Every row gives one point. The last column is the point's height on a tilted bowl or saddle (a function of degree 2), plus a little noise. Count its main directions that bend up, bend down and stay straight.

Points (16 x 4):
[[-1.52 -2.34 -0.63 -1.47]
 [-2.40 -1.25  0.50 -2.04]
 [-1.70 -1.16  4.12 -5.31]
 [ 2.01 -0.42  0.68 -0.58]
 [ 0.93  2.05 -0.75  0.31]
 [ 2.00 -1.46 -2.82 -0.16]
 [ 0.44  0.73 -3.22  0.56]
 [-0.05  2.04  0.49 -0.23]
 [-1.02  2.61  0.25 -0.40]
 [ 0.64 -2.27 -2.19 -0.34]
 [-0.78  2.65 -2.60  0.42]
 [-1.35  3.56 -0.58 -0.36]
 [ 0.15 -1.14 -1.41  0.12]
 [ 1.31 -0.96 -0.12 -0.18]
 [-0.06  0.34  2.27 -1.68]
 [ 0.83 -4.08  2.08 -3.69]]
Directions: 0 up, 3 down, 0 straight

Points:
[[-1.98  2.39  0.86  1.64]
 [-1.31  1.50  0.18  1.18]
 [ 2.47  1.02 -0.85  1.94]
 [-1.48  0.22 -0.05  1.01]
 [ 0.12 -3.44 -1.64  2.94]
 [ 0.14  1.45  3.50  1.25]
 [-1.18 -3.84  2.81  2.45]
 [ 1.81  1.75 -1.09  2.09]
 [ 0.83 -0.77  0.94  0.80]
 [-0.76 -0.45  1.67  0.81]
 [ 1.19  1.81 -1.03  1.83]
 [ 0.28  0.81 -0.09  1.00]
 [-1.61  1.62  1.33  1.15]
 [-1.67  0.89 -2.32  2.00]
 [ 3.79 -0.50  1.58  1.73]
 [-2.54 -1.52  0.75  1.53]
 [-4.73 -1.57 -1.61  3.15]]
Directions: 3 up, 0 down, 0 straight

Points:
[[ 2.37 -1.81  0.67 -2.75 -3.30]
 [-2.30 -4.86  3.16 -0.81 -2.23]
 [-0.52  0.31 -0.14 -0.80 -0.87]
 [-0.09 -0.05 -1.17 -2.62 -1.61]
 [ 0.22 -1.51  0.22  1.24 -1.09]
 [-0.51 -0.57  2.57  1.29 -2.80]
 [ 1.08 -1.82  2.37 -0.70 -3.29]
 [-1.88 -2.95  2.21 -1.06 -1.17]
 [ 2.54  0.81 -2.65 -2.81 -1.62]
 [ 1.84 -1.17  0.64  0.85 -1.19]
 [ 0.70  2.42  1.28  0.37 -2.51]
 [ 2.75  1.58 -1.97  2.10  1.04]
 [ 1.20  0.76 -0.15  1.91 -0.79]
 [ 0.20  0.73 -3.71 -1.00 -1.19]
 [ 3.71 -2.92  0.03  0.92 -1.33]
 [-0.47  1.39 -0.74  2.48 -1.50]
 [ 0.54  0.64  1.55 -1.08 -2.44]
 [ 2.13  0.31 -1.01  1.21  0.23]
 [-1.83 -0.93  2.94 -1.36 -2.11]
 [-1.43  1.88  2.13  0.08 -2.91]
 [-2.23  1.22 -2.77 -0.60 -0.82]
 [ 4.36 -0.01  0.12 -1.89 -0.62]
 [-4.60 -0.06  0.95  2.42  0.49]
 [ 0.51 -0.34 -1.67  1.23 -0.34]
 [ 0.30  0.94  0.44  3.00 -1.97]
 [ 0.20 -1.75  0.92  2.76 -2.38]
 [-0.10 -2.25 -2.19  1.22 -0.79]]
Directions: 1 up, 3 down, 0 straight

Points, 23 rows:
[[-2.10  0.69  1.31  1.07 -2.46]
 [-0.81 -1.45  0.27  6.64  0.49]
 [ 1.62 -0.54 -0.25  1.54  0.19]
 [-0.90 -1.31  2.60 -3.33 -0.66]
 [-0.45 -1.38 -0.93 -0.62 -1.56]
 [-0.32 -0.41 -0.08 -1.85 -1.38]
 [-2.98  1.07 -0.97  0.83 -3.72]
 [ 0.44  0.48  1.64 -1.71 -1.59]
 [ 2.09  3.14  3.77 -0.90 -1.46]
 [ 2.86  2.72  3.02  1.71  1.69]
 [-0.10  2.25  3.11 -0.57 -1.25]
 [ 0.79  1.30 -1.35 -1.21 -1.81]
 [-0.04 -3.09 -0.81 -1.47 -0.01]
 [ 0.67 -0.29  0.93 -1.62 -1.32]
 [ 3.39 -1.39 -0.20 -1.82  0.21]
 [-2.90 -0.86  3.71  0.50 -2.06]
 [ 1.86  1.30  0.36  0.43 -0.73]
 [-1.54 -2.09 -0.24  1.50 -2.59]
 [-3.70 -0.36  0.88 -0.63 -2.44]
 [ 0.11  1.46 -1.12 -0.27 -2.04]
 [-0.78  0.84 -2.54  1.63 -3.36]
 [ 1.67 -0.40  0.33  2.02  0.72]
 [-0.24  0.45 -2.89 -1.77 -1.69]]
Directions: 2 up, 1 down, 1 straight

Points:
[[ 1.64 -0.15  0.08  1.99 -0.96]
 [-0.71  0.15 -1.10  0.95  0.31]
 [ 0.79 -1.21 -1.50 -0.25  0.23]
 [ 0.16  3.81 -0.62  3.45 -1.09]
 [-0.37  0.82 -1.99  0.69  0.56]
 [-4.50 -0.89 -0.32 -2.77 -1.29]
 [ 1.59  0.23  1.82  1.93 -2.02]
 [-0.74  0.97  0.12  0.49 -0.51]
 [-2.07 -0.27  1.85 -1.95  0.92]
 [-0.03  0.79 -1.24  1.50  0.28]
 [ 0.72  0.76 -1.96 -1.67 -0.45]
 [ 1.72  1.32 -1.86  0.77 -0.30]
 [ 1.70 -0.83 -0.95  0.82 -0.21]
 [-2.21 -0.67  0.07 -1.97  0.40]
 [-1.92  2.44  1.06  0.13 -2.29]
 [-0.09  3.15 -1.26 -0.02 -1.20]
 [ 2.04 -2.29 -4.94  2.11 -0.19]
 [-4.02 -0.39  0.09 -0.10 -1.05]
 [ 2.37  1.18  5.14  0.17 -2.90]
 [ 0.49  0.28  2.05  0.42 -0.71]
 [-1.13  2.92  3.66  4.04 -7.42]
 [-2.06 -0.30  0.95 -0.20 -0.07]
 [-0.70 -0.93  0.65  1.14 -0.04]
 [ 0.23 -0.32 -0.07  4.77 -1.09]
 [ 1.19  0.40 -1.26 -0.21 -0.17]
 [ 3.50 -0.20 -2.12 -1.50 -1.45]]
Directions: 1 up, 3 down, 0 straight

Points, 43 rows:
[[ 0.18 -1.35 -1.10  0.22 -1.38 -1.21  0.88]
 [-0.86 -3.47  0.61 -1.76 -0.79  1.19  0.35]
 [ 0.58  3.83  1.00  2.66  2.43 -2.38  3.25]
 [ 5.45 -1.68 -2.41  0.25  3.26 -1.35 -0.45]
 [-0.31 -2.49  1.26  0.06  0.10 -0.30  1.11]
 [ 0.96  2.55  0.26 -3.24  2.92  0.60 -1.87]
 [-0.59 -3.47 -1.19  0.70 -1.30  0.62 -1.35]
 [-0.75 -1.97 -2.02 -1.20 -0.08  0.67 -0.82]
 [-0.74  1.29  0.07 -1.85 -0.38  1.87  0.18]
 [-1.03  1.58 -0.19 -1.93 -2.22  2.67  0.71]
 [-0.54 -2.00  2.55  0.18  1.97  0.57  1.77]
 [-4.99 -0.67  2.35 -0.81  0.06 -0.85  5.18]
 [-0.51 -0.26  1.98 -1.15  2.47  0.32  0.54]
 [ 0.23  0.28  2.52 -2.87  0.21 -0.85  0.67]
 [-0.73 -1.56 -0.03 -2.80 -1.01  0.15  0.17]
 [-2.24 -0.52 -2.84  0.49  2.11 -2.48  2.06]
 [-2.21  0.88  0.02  0.02  1.32 -2.30  2.99]
 [ 1.69  2.42 -1.30  0.34 -1.25 -0.67  2.79]
 [ 1.56 -0.98  0.82  2.47  1.31  0.45  0.72]
 [ 0.57  2.79 -2.55 -0.98 -0.14  0.23  1.83]
 [ 0.32 -2.66  0.34 -0.37  2.76  1.59 -0.11]
 [-0.46  4.44 -0.42 -2.10  3.27  0.36 -0.59]
 [-0.32  0.94 -1.51  0.81 -0.78  1.71  0.65]
 [ 2.24 -2.43  0.42  2.66 -0.81 -0.20  1.38]
 [ 0.37  1.20  0.52 -0.73 -0.64 -1.43  1.91]
 [ 1.54 -1.73  0.65 -1.06  3.09 -2.03 -0.03]
 [ 0.01 -0.74 -1.32 -1.04 -0.88  1.75 -0.19]
 [ 2.22 -2.38 -0.75  1.02 -1.98 -0.14  0.70]
 [-2.54 -5.53 -1.81  0.70 -1.80  3.59 -3.01]
 [ 1.43  0.22 -1.10  1.35  2.36 -2.01  0.57]
 [-2.66 -0.27  0.09  0.58 -1.08  2.25  1.01]
 [ 0.63 -0.12 -0.96 -0.39 -1.15 -1.73  1.78]
 [-2.56 -1.75 -0.65 -1.40 -0.26 -1.03  1.40]
 [-1.01 -0.96  1.75 -0.69 -0.78  2.63  1.13]
 [-1.84 -0.58  3.72 -2.63  3.39  2.65  2.27]
 [-1.79  1.23 -2.39  2.26 -2.37 -0.45  3.15]
 [ 0.97 -4.93  1.04  0.89  2.82  1.81  0.40]
 [-2.12  0.58  0.66  0.87 -1.21 -1.14  3.29]
 [-0.17 -1.18 -0.01 -1.41 -2.34  2.61  0.36]
 [ 3.38  0.85  0.99 -1.06 -0.11  1.11  1.20]
 [ 2.29 -0.79 -2.30 -1.03 -4.92 -1.85  3.77]
 [ 0.68 -0.36  0.33 -0.83  1.07  2.60  0.09]
 [ 2.20  4.98 -1.57 -3.15 -0.27  1.06  0.58]]
Directions: 3 up, 1 down, 2 straight

Points:
[[ 1.59  1.23 -2.17 -0.05  0.57  1.46  1.63]
 [ 1.44  3.59 -1.66 -1.29  0.14  1.88  3.29]
 [-1.36 -1.84 -3.63 -0.51 -1.45 -2.02  2.19]
 [ 4.17 -2.61  0.92 -0.40  3.12 -4.09 -0.12]
 [ 3.55 -0.21 -2.78 -0.09  0.56 -0.02  0.42]
 [-0.51 -1.22 -1.04  2.83  3.31 -0.11  1.14]
 [ 0.35  1.41 -2.82 -2.37  0.88  0.71  2.26]
 [ 1.02  0.00  1.09  2.16 -0.44 -3.86  1.96]
 [-0.66  1.86  0.03 -2.90  1.37  1.31  1.64]
 [ 0.73  2.40  2.62 -0.94  2.09  1.84  1.58]
 [ 0.05  1.05  1.51 -0.25  1.30  1.10  1.56]
 [ 1.71 -1.94 -1.80 -0.15  3.49 -0.63  0.72]
 [-0.05  2.17 -2.94  0.98 -1.33  0.45  1.50]
 [ 1.12 -1.33 -1.68  2.85 -0.69  1.46  2.03]
 [ 4.28  2.23  0.77  1.07 -2.84 -1.53 -0.37]
 [-0.79  0.11 -0.57 -1.42 -0.64 -0.25  1.79]
 [ 0.51  0.46 -2.21 -1.80 -1.80  1.92  0.09]
 [-0.31  0.97  0.85  0.52  2.56  3.19  1.46]
 [-1.74  4.13  1.33 -2.85 -1.49  0.51  2.60]
 [ 1.79  1.84  1.27 -0.51  0.12  1.06  1.92]
 [ 0.46 -3.23 -0.62  0.65  0.62  0.84  2.48]
 [-2.91 -0.26  2.19  1.39 -1.10  1.93  1.89]
 [-0.61 -1.70 -1.15 -2.62 -0.63 -1.12  3.13]
 [ 2.17  0.93 -2.23 -0.73 -0.12  0.71  1.25]
 [-0.37 -0.44  1.19 -1.95 -1.46  1.10  1.41]
 [-3.96  1.84  2.57  1.17  5.76  2.45 -3.86]
 [ 3.92 -0.24 -0.52  0.15 -1.82 -0.03 -0.29]
 [ 0.44  2.04  0.34 -1.37  3.08 -1.31  1.83]
 [-2.08  3.97  1.26  1.88 -0.45  0.42  2.35]
 [-0.81  2.38  1.94  0.87 -0.31 -0.33  2.17]
 [-0.15  1.81 -5.14 -1.49  3.28  3.32  1.60]
 [-1.74 -1.87  0.26 -0.90 -1.34  1.59  1.22]
 [-0.44 -0.85  0.99 -0.53 -1.40  0.46  1.87]
 [ 2.28 -1.17 -1.22 -1.29  1.74 -0.15  1.10]
 [ 3.10 -2.26 -0.97 -1.33 -1.91  0.19  0.06]
 [-0.40  0.69  0.41 -1.24 -1.64  1.43  0.94]
 [ 1.69 -1.26 -2.35  1.11 -2.81  0.92 -0.41]
 [ 0.47 -1.65  0.09 -0.16 -0.49  0.15  1.93]]
Directions: 2 up, 2 down, 2 straight

Points (43 x 7):
[[ 2.23 -0.28  1.48  0.54  1.48 -1.21 -1.15]
 [ 1.78 -0.90  2.23 -1.78  1.29  2.18 -3.78]
 [-0.43  2.14 -2.42  1.08 -4.54 -2.01 -2.50]
 [-0.58 -0.78 -0.88  1.05  2.38  1.52  1.79]
 [ 0.91 -0.21  2.56 -3.26  1.01  2.06 -4.13]
 [ 1.63 -0.56 -0.20  3.28 -0.71 -1.61  0.11]
 [ 0.13 -0.15  1.24 -1.29 -0.64 -0.68 -0.80]
 [ 2.51 -1.20 -2.46 -2.70 -0.86 -0.99 -1.35]
 [-1.74  0.69 -2.09 -2.55  2.34  0.16  2.29]
 [ 1.30 -2.27  2.07  2.91 -1.37 -2.52  2.29]
 [ 0.86  0.10  0.12  1.49 -1.47 -0.56 -0.04]
 [ 0.88 -4.35  1.26  3.62 -0.66 -0.29  2.76]
 [-0.56  1.81 -2.71 -0.24 -0.70 -1.66 -0.55]
 [ 0.70 -1.36 -3.02 -0.44  0.33  3.35  0.30]
 [ 0.69  0.60 -0.36  0.45 -1.25 -1.69  0.00]
 [-1.85 -1.73  1.92  0.77 -2.60  0.49  1.86]
 [-1.97 -0.15  1.67  0.58 -3.35  0.41  2.01]
 [-4.13  0.65  2.20 -0.78 -0.91  5.06  4.15]
 [ 3.35  1.01  1.39  2.14  1.16 -2.76  0.48]
 [ 0.42  2.34 -1.83 -0.42  0.48 -0.01  0.32]
 [ 1.41  0.18  0.29 -0.29 -4.23 -1.58  1.50]
 [ 0.74 -0.97  0.07  2.48  1.91 -0.91  0.69]
 [-0.88  0.90  2.79  1.50  2.19 -0.45  0.56]
 [ 0.67 -1.13  0.72 -0.65  2.12  1.17 -1.25]
 [ 1.61 -2.58  0.59 -0.76 -0.65 -2.59 -0.88]
 [ 0.34  0.04  2.16 -2.98  0.09  0.54 -2.65]
 [ 2.10 -2.84 -3.16 -0.41 -3.97 -2.51 -0.13]
 [-2.10 -2.01 -0.01 -1.50 -0.94  0.82 -0.38]
 [ 1.42  0.26  0.67 -1.12 -2.43  0.35 -0.31]
 [-0.10 -1.29 -0.77 -0.65  1.94 -2.50  0.58]
 [ 1.09  0.71 -0.13 -0.34  2.25 -1.22  0.32]
 [ 1.55 -0.89 -0.56  2.11  3.47  2.17  1.88]
 [-1.28  2.84 -2.86  2.23  0.86  1.64 -0.73]
 [ 1.31  0.90  0.46 -0.29 -0.90 -0.36 -0.39]
 [ 1.55  0.79 -0.09 -2.01  0.25 -2.91  0.55]
 [ 1.58 -1.04  0.87 -0.50  2.60  1.09 -1.66]
 [-1.30  2.33  3.15  2.58 -2.05  1.13  3.08]
 [ 0.44  1.73 -2.68 -3.57 -2.21 -3.40  2.03]
 [ 0.30  0.14  0.65  3.03 -2.71 -0.72  0.95]
 [-0.44  1.54 -2.22 -2.13 -2.93  1.57 -1.10]
 [-0.11  2.47  0.66  3.18  4.57 -0.71  2.73]
 [ 0.66  0.18 -0.66  0.63  0.71  0.90 -0.21]
 [ 0.04  3.93  2.83  1.40 -0.50  3.11  3.02]]
Directions: 3 up, 1 down, 2 straight

Points (64 x 9):
[[ 1.22  0.30 -2.87 -2.41  1.80 -2.04  3.26 -0.42  1.55]
 [-0.52 -0.93 -0.17 -1.54  0.49  1.30 -2.72  2.43 -0.90]
 [-0.12  1.70 -1.09 -0.26  1.24  1.18  0.83 -0.31 -0.53]
 [-1.51  1.72 -0.53 -0.04  1.06 -0.93  0.20  2.38 -1.66]
 [ 0.96  2.26  1.52 -1.29 -1.73 -1.95  1.50 -0.70  0.82]
 [-1.00  0.52 -0.82  2.11 -2.85 -0.34  2.93 -0.57  2.01]
 [ 3.04  3.27  0.39  0.78  2.70 -0.37 -0.25  3.00  3.16]
 [ 2.84 -1.07 -1.14  0.39  0.33 -1.91 -3.93 -0.03  0.12]
 [ 2.30  1.71 -4.63 -2.15 -0.48 -2.69  2.18  0.46  2.20]
 [-1.70 -0.02 -0.06  1.89 -0.80  0.09  0.39  0.81 -0.37]
 [-0.14 -1.62 -1.05 -0.76  0.22 -0.12  0.16  4.10 -0.39]
 [-0.02  1.27  0.83  0.12 -0.24  1.71  1.18  1.28  0.14]
 [-0.90  1.72  2.85 -0.68  0.74  1.71  0.50 -2.16  0.01]
 [ 1.43 -0.73 -0.17 -0.64 -0.27  0.17 -2.93  1.12  0.68]
 [ 2.11 -0.87 -1.80 -2.64  2.62  3.86  0.77 -1.54 -1.19]
 [ 0.46 -1.79  0.85  1.45  1.14  2.17 -0.47 -1.44  0.52]
 [-1.67  3.17  1.33  0.98 -0.86  0.11 -3.43  1.03 -3.30]
 [-0.17  0.34 -3.42 -1.06 -1.14 -1.76 -4.51 -2.13 -4.63]
 [ 3.03  0.36 -0.14 -0.36 -1.00  0.10  3.14 -1.34  1.61]
 [-1.03 -0.16  0.60 -2.07  3.34 -2.61 -0.38  1.53 -0.31]
 [-0.43 -2.22  3.28  1.14  1.37 -1.42 -1.80  0.81  3.00]
 [ 0.03  4.98 -0.96 -1.02  2.84  0.91  0.03 -3.13 -1.05]
 [-0.61  1.64  0.15  0.74 -4.43  1.76  1.61  0.24  1.49]
 [-0.79 -0.81  5.08  1.09  2.36  0.13  1.63 -1.95  3.68]
 [ 1.71 -1.51  0.79  1.99 -1.99  0.89  0.70 -0.57  2.28]
 [-0.76  2.77  3.54  0.23 -1.79 -0.62  1.57 -0.34  2.48]
 [ 2.14 -1.00  0.37  0.65 -0.72 -1.05  0.74 -0.85  1.32]
 [-0.16  3.67  0.72 -2.87 -1.82 -1.96  0.51 -2.46 -1.60]
 [-0.88 -0.88  1.64 -3.04 -0.09 -1.62 -1.14 -0.86 -1.83]
 [ 1.09 -2.31  1.44  0.70  0.05  4.40  0.73  1.74 -0.03]
 [ 1.23 -1.06  0.94 -3.19 -0.19  0.71 -0.41 -0.04 -0.21]
 [-0.64 -1.86 -1.49  0.84 -3.21 -2.19  0.02 -1.56  1.72]
 [-0.99  2.41 -1.70  1.79  3.10 -0.85 -0.12  0.44 -1.73]
 [ 0.19 -3.93  0.01  0.93  1.12  1.74 -0.58 -0.40  1.85]
 [ 3.10 -2.97 -0.80 -0.11  0.88  0.05  2.53  0.05  0.81]
 [ 1.24  1.57 -0.17  2.08 -2.54  1.62 -2.14 -1.31 -0.43]
 [-3.62  1.28  0.08  0.40  1.66 -0.28  1.79  0.06 -0.54]
 [ 1.73  1.51 -0.81 -0.76  0.55 -3.28 -2.35 -3.27 -3.63]
 [ 0.50  1.24  1.43 -2.10  0.72  3.02 -1.36  0.82 -1.35]
 [-0.34 -1.92 -1.06  1.07  0.35  0.56 -0.28 -0.64  0.36]
 [ 0.81 -0.57 -1.41  0.97  1.10 -0.31 -0.19 -2.82 -0.39]
 [ 0.85 -0.85 -3.94 -2.59  3.42  4.19 -1.21  2.15 -1.21]
 [-0.46 -3.24  2.83 -1.62 -1.93 -1.44  0.34 -0.20  1.56]
 [ 4.75 -0.45 -0.60 -0.75  2.42  0.01 -0.15  1.80  2.78]
 [-0.71 -1.04  0.79 -1.15 -0.95 -1.67 -0.22 -1.12 -0.04]
 [ 1.21  1.51  2.15 -3.98  1.14 -2.09  1.16 -1.80 -1.97]
 [ 4.70  3.00  1.77 -2.34 -4.30 -2.18 -0.37  1.48  3.78]
 [ 0.54 -0.21 -1.21  1.24 -0.56 -0.52  2.89 -2.97  1.91]
 [ 0.09 -0.08 -1.77 -1.70 -0.69 -1.51 -0.59  0.47 -0.67]
 [-0.63 -0.33 -3.24 -1.22  2.14 -1.80 -0.93  1.23 -0.69]
 [-2.43  0.69 -3.12  3.84  1.21 -4.62  1.23  0.30 -3.44]
 [ 1.90 -0.20  0.53  3.12 -1.80  0.63 -1.96 -1.05  0.87]
 [ 3.27  0.63 -0.20 -1.73  0.53 -5.35  1.81  0.56 -1.02]
 [-0.08  3.26  0.81 -1.99  0.13  3.84 -0.20 -0.79 -2.59]
 [-4.02 -1.22  0.18  2.11 -1.38  0.29  0.54  0.42  0.00]
 [-0.71  0.31  0.89 -0.76  0.86  0.98 -0.64  1.69 -0.65]
 [ 0.46 -1.27  0.55 -0.92  0.83  0.69 -2.65 -3.28 -1.42]
 [ 2.65 -3.48  2.16 -1.87  0.80 -1.54 -0.06  0.84  2.08]
 [-1.81  0.10 -0.41 -0.37 -2.67 -0.15  1.30  4.56 -2.93]
 [ 1.03 -1.47 -0.46 -1.79  1.25  1.56 -0.13 -0.58  0.03]
 [ 2.69  1.31 -3.54  0.28 -1.09 -2.87  3.53 -2.45  2.27]
 [-0.66  0.56 -0.02  0.52  0.95 -0.43  1.03 -5.43  0.35]
 [-0.31  0.49  1.01 -1.15 -2.64 -3.36  0.55 -2.06 -0.53]
 [ 1.08 -0.10  0.87  2.90  1.42 -2.55 -1.91  0.88 -0.05]]
Directions: 4 up, 4 down, 0 straight
